Rows are points. Examples show where two turns around zero, p and q, send a point. Write where each new point lands after one turn and then the other. Backwards means that the second turn is done in reverse. Each puzzle has new turns, and all numbers are rounded.
(in the rows, 128 means zero)

Turn p:
[100 133 145] -> [ 96 137 125]
[110 136 127] -> [116 141 120]
[112 109 131] -> [113 114 113]
[161 101 156] -> [133  86 157]
[157 161  80] -> [183 162 124]
Turn q:
[132  92 158] -> [143 140 171]
[164 130 138] -> [153 155 121]
[163 132 114] -> [157 137 106]
[100 138 104] -> [107  99 115]
[ 82 147 126] -> [ 82 109 127]
Where do these land?
q, then p backwards: [147 182  90] -> [ 84 103  82]
p, then q: [102 112 147] -> [111 100 143]
p, then q: [128 113 154] -> [121 121 156]
p, then q: [116 126 141] -> [115 119 136]
p, then q: [174 126 110] -> [167 159 130]
q, then p: [101 109 125] -> [105 104 128]

Turn p:
[106 136 158 101] -> [140 118 162 100]
[117 106 122 101] -> [123  95 124 112]
[150 143 100 175] -> [112 166 103 165]
[ 99 115 134 127] -> [119 107 150 132]
[128  95 150 125] -> [152  98 132 138]
[183 175  97 147] -> [124 194  82 127]
[112 126 135 120] -> [126 118 143 121]
Turn q:
[159  98 114  99] -> [136 131  84  98]
[143 109 159 132] -> [156 102 128 117]
[ 72 160 118 116] -> [103 169 173 133]
[121 160 137 130] -> [136 143 145 152]
[145 113 111 163] -> [108  95 109 141]
Where do these land?
q, then p: [ 98 148 126 124] -> [139 144 158 126]
q, then p backwards: [ 63 142 139 133] -> [ 74 162 149 137]
p, then q: [149  99 113 139] -> [ 95 112 110 131]
q, then p: [133 149 117 130] -> [118 144 133 142]
q, then p backwards: [159  67 137 102] -> [161 115 123  63]
p, then q backwards: [136 159 143 156] -> [116 165 130 105]
q, then p: [158 134 121 112] -> [110 144 103 128]

Turn p:
[136 133 108 151  93 142] -> [103 112 131 157 131 154]
[148 154 133 143 118 159] -> [125 133 146 134 149 167]
[ 84  95  92 101 158 142] -> [ 92 116 102  94 147  77]
[138 124 111 136 167  88] -> [151 150 116 152 137  86]
[132 151 161 166 109 140] -> [121 152 160 139 112 167]
[133 155 143 102 110  90] -> [164 132  97 129 100 146]
[124  84 148  97 140 137] -> [137 100 145  90 120  98]
Turn q:
[129 129 110 156 116 158] -> [124 131 110 110 121 166]
[ 92 136 130 117 113 108] -> [121 138 109 166 130 115]
[133 148 160 126 115 116] -> [142 132 136 143  96 112]
[149 136 128 144 115  87] -> [177 126 132 142 129 126]
[127  88 152 133 149 126] -> [112  97 163 138 136 135]
[115 112  79  52 143 193] -> [ 54 125  87  70 163  93]
[147 141 116 137 106 130] -> [151 129 109 114 117 135]
[132 132 149 158 167 107] -> [141 143 178 141 132 143]
Where do these land?
p, then q backwards: [124  87 130 108 144 128] -> [157 118 137  92 129 126]
q, then p backwards: [160 143 149  94 118 117] -> [122  90 143 112 147 100]
p, then q: [108  97 155 201 123 132] -> [126 138 129 191  70 136]
q, then p: [134 164 130 121 111 123] -> [140 123 107 154 128 149]
p, then q: [127 153 130 128 135 113] -> [139 146 119 110 125 131]
q, then p: [126 130 120 139 137 180] -> [105 118 105  88 131 142]
p, then q: [113  90  58  92 114 113] -> [137 103 115 155 208 148]
p, then q: [144 161 126 173 136 113] -> [141 167 139 120  99 160]
q, then p backwards: [115 127 154  96 133 132] -> [109  96 117 147 130 122]
